Each row is a point. Each copy is the shape, with its points in the same order, turned, moved and blurred by noise. Some copies are also mirrored. Which?

Shape (8 x 3):
[[-19.9 -22.0  11.9]
 [ 13.4 -12.0 -12.7]
 [-26.6   5.9  36.7]
 [ 24.5   2.1   2.2]
 [ 18.3  12.9 -15.4]
 [-10.0   6.9  -0.5]
 [-17.2  13.6  -9.5]
 [ -3.4   5.4  37.7]]
Copy 1, 8 rows:
[[-25.5   0.5  16.2]
 [-11.4 -20.3 -23.3]
 [  3.7  17.8  34.2]
 [  8.8 -20.3 -18.2]
 [  8.8  -6.5 -34.7]
 [ -8.8  14.8  -9.2]
 [-12.5  22.0  -9.5]
 [ 13.6   1.6  23.0]]
Copy 1 is: only turned
Copy 2:
[[ -6.7 -11.9  25.0]
 [  4.6 -14.4 -16.1]
 [-20.7  22.2  32.4]
 [-10.1   1.7 -24.1]
 [  9.7   8.0 -27.1]
 [  6.7  10.5   4.8]
 [ 19.3  16.0   6.9]
 [-30.9  17.9  12.2]]
Copy 2 is: mirrored

Shape, 10 rows:
[[ -3.4  12.0  -4.3   2.3  13.7  25.3]
 [ 13.1 -24.5  18.5  14.0  19.7  12.8]
 [ 32.9   0.7 -17.4 -36.0   9.8 -23.8]
 [-33.3  -1.2 -10.8  20.0   4.7  11.7]
 [ -6.7  -8.3   4.7 -17.0  29.4   5.2]
 [-22.1  29.4   1.4 -20.4  23.0  13.5]
 [ -5.3 -30.1  -1.8   3.4 -21.5  -8.1]
 [ 34.4  18.3 -10.3  -9.8  -3.4  16.4]
 [  6.6   1.9  -8.7  -0.1  19.4 -16.7]
 [  2.4  18.1   5.8  28.0  -1.6  -2.6]]
Copy 1:
[[  0.5  -6.9   9.0  14.3  17.6  22.5]
 [  8.2 -27.0  21.2  12.9  22.9 -19.2]
 [ 31.4  17.6   3.4 -40.1   5.3  -4.3]
 [-35.9 -18.1  -5.3  13.0  10.0  13.2]
 [ -6.5  -0.6  26.4 -11.7  26.5   1.7]
 [-17.3  25.8  15.7   5.6  26.7  27.5]
 [-11.0 -21.1   3.4  -6.5 -22.7 -17.3]
 [ 37.8   3.5   2.2   4.6   0.8  20.4]
 [  4.2   2.4  -7.9 -13.7  21.2  -7.1]
 [ -0.3  -0.9 -18.2  27.7  11.7  -5.6]]
Copy 1 is: only turned
Copy 2:
[[ 10.2 -14.4 -20.0  -2.4  17.8  13.1]
 [ 15.1 -20.9   7.1  21.7   4.0 -13.9]
 [ -9.3  49.5 -17.8  18.8   5.8  -6.1]
 [-20.7 -38.3  -3.4 -10.6  12.5  11.7]
 [ -0.4   0.5   4.2   6.3  33.8  -7.3]
 [  4.3   6.2 -14.5 -27.8  38.4  11.1]
 [-19.4  -2.0  22.5   3.9 -22.6   3.8]
 [ 15.1  14.7 -25.8   9.7  -9.2  18.0]
 [-12.9   7.9 -19.2   3.1  10.6 -16.8]
 [  3.0 -21.6 -19.7 -16.9 -11.9 -14.3]]
Copy 2 is: mirrored
Copy 3, 10 rows:
[[-11.0  -2.0  10.5 -29.3  -3.2   4.5]
 [ 13.0 -30.1   8.5  -7.7  25.0   7.2]
 [ 32.9  18.2  -3.3 -25.9  17.4 -43.4]
 [-33.8  -8.2  -5.7  11.5  -6.7   6.6]
 [ -7.4  -2.7   2.8 -12.3  31.8 -17.0]
 [-30.1  16.6  17.4 -23.4   7.0 -12.9]
 [ 21.4   1.1  -8.5  26.7   8.6   6.9]
 [ 28.2  13.4  12.8 -36.8  -7.6  -2.1]
 [  5.8  -9.6   2.0  -6.6   1.3 -34.6]
 [  1.0 -14.9  25.9   0.5 -25.3  -6.1]]
Copy 3 is: mirrored

Shape, 12 rows:
[[-13.7  16.3  25.6  17.3  -4.2  -9.0   5.0 -14.6]
 [ 13.1  16.4  36.6   5.9   0.8  -5.9  17.2  -7.2]
 [-11.7   7.2  30.7  23.8  15.3  -5.6  13.8  22.0]
 [  9.5 -26.7 -23.7  -4.0  14.8  -7.8   5.6   6.6]
 [  1.5  23.8  28.4   0.3 -30.9   9.9  -3.1  16.0]
 [ -3.1  -4.8 -30.3 -19.8  29.9 -12.1  -0.8   9.5]
 [ -2.9 -14.9 -14.1 -12.7  15.6  -5.7 -16.1   7.9]
 [ -8.3  35.0  17.2   8.8  -2.2   6.5  22.6   4.0]
 [ 16.8  25.9   3.1  22.3 -28.4  -1.4   6.5  12.3]
 [ 17.1  -5.2 -18.9  -3.1  41.1   4.1 -19.4   5.8]
 [ -5.7 -16.3 -24.3   5.7  24.4  14.7  -7.8  -3.7]
 [ 10.5 -26.8 -30.5 -20.4  22.9  21.5   1.3   7.9]]
Copy 1:
[[  8.5 -13.5  15.7  36.0  -7.6 -15.1  12.5   2.7]
 [ 27.7  -8.2  16.8  21.6 -17.1  -0.4   5.1 -12.5]
 [ 17.2   0.8  18.2  27.7  20.8  12.8  27.9  -6.6]
 [-10.1  11.8 -29.4  -3.3  19.0  -3.8  -6.9 -13.3]
 [ 10.6   4.4  26.4  26.2 -18.2  25.2  -0.6  21.3]
 [ -1.1  24.2 -18.2 -14.3  33.3 -20.9  -0.8  -4.2]
 [-16.7  22.8  -5.1  -2.6  21.3  -7.7 -10.3  -3.6]
 [ 18.5  -5.2  11.1  17.0 -14.6   1.2  31.7  15.9]
 [ 23.4 -20.8   0.0  21.2  -9.1  18.5  -8.2  27.1]
 [ -8.4   0.5   4.5 -24.1  40.8  -6.3 -11.5 -11.1]
 [-30.2   0.1 -11.8 -11.8  24.2  -8.8   2.9 -11.7]
 [-26.9   8.8 -25.3 -33.8  16.1   8.6  -5.2 -12.6]]
Copy 1 is: mirrored
Copy 2, 12 rows:
[[ 15.5  -6.7  29.5  10.4 -11.2  -6.4  -8.2 -14.8]
 [ 24.4   2.7  32.3  -8.5 -10.6 -22.1   8.4  -0.7]
 [ 16.4  -1.0  30.0  23.7  -6.7  -0.1  26.3   8.7]
 [  1.2 -12.6 -26.2  -4.0  26.9  -3.4  15.2  11.3]
 [  2.6  28.5  27.1   4.7 -19.1  -7.5 -16.0  19.0]
 [ -1.7   8.0 -20.8  -4.0  40.0   8.3  18.4  -8.7]
 [ -8.7  -2.2  -5.9  -3.7  34.8   8.5   2.7   6.8]
 [ 24.4  22.6  18.8   6.2 -21.2   3.1   6.7 -10.0]
 [ 25.4  23.5   1.3  17.3 -15.1 -20.2 -16.3  15.3]
 [ 21.9  -0.8  -6.7  -7.4  52.0  15.6  10.0  12.5]
 [ 11.4 -15.2 -18.0  -2.7  26.0  26.9   2.1   7.2]
 [  0.4  -3.0 -30.7 -24.7  30.4  20.4  15.1  20.3]]
Copy 2 is: only turned
Copy 3 (12 x 8):
[[-19.8  18.5   9.2  34.1  -3.7  -4.3   4.5  10.0]
 [ -2.4  35.5  23.0  17.6  -3.7 -13.2   5.0  -2.0]
 [  3.9  19.0  23.0  21.4  15.1   7.5 -18.8  17.4]
 [ 19.8 -18.1  -1.3 -11.4  22.9  -7.6  23.8   5.7]
 [ -1.2  27.2   4.1   4.7 -36.0  -3.6 -11.0  15.7]
 [ 21.7  -1.3 -26.4  -8.5  33.7   4.9  22.0   6.4]
 [  5.8 -10.0 -14.6 -15.1  16.2  10.1  13.8   1.7]
 [ 13.4  33.6   1.4  34.8  -9.3  -4.2  -1.1  16.2]
 [ 10.6  12.8  -1.1  14.2 -22.1 -32.7 -12.5  18.4]
 [ 19.2  -9.8 -19.0  -6.5  30.3   3.7   3.1 -25.9]
 [ 20.2 -27.5 -10.9  10.3  14.7  11.1  16.7  -8.0]
 [ 40.5 -20.2 -11.1 -15.1  10.8  13.2  29.1 -10.0]]
Copy 3 is: only turned
Copy 4:
[[ -4.5 -20.8  15.8  22.3 -24.2   6.4   5.5 -18.1]
 [ 25.7 -11.0  19.8  17.2 -18.2  -9.5   3.2 -30.4]
 [ 14.9 -27.0  25.2  17.9 -15.5 -20.2   8.1  14.0]
 [  7.9  -5.4 -27.8 -20.9  -7.4 -24.3  -5.2   0.8]
 [ 12.5  17.9  13.6  29.2 -44.6   5.5   8.5  -5.2]
 [ -2.9  10.1 -18.2 -32.1  11.2 -20.0  12.3   5.0]
 [ -4.9  11.7  -8.8 -27.0  -3.9 -12.4  -9.8   6.5]
 [ 16.8 -10.0   9.8  27.2 -22.2  13.8  27.6 -13.7]
 [ 12.3   8.2 -13.6  47.1 -28.1  -5.7   4.8  -7.5]
 [  9.3   5.6 -11.3 -24.2  20.6   0.3 -20.6   4.5]
 [  1.8  -9.1 -24.8 -27.8  -6.4   6.4 -11.9   6.2]
 [ 18.6   8.0 -31.7 -46.6 -12.0  -4.7  -2.8  10.7]]
Copy 4 is: only turned
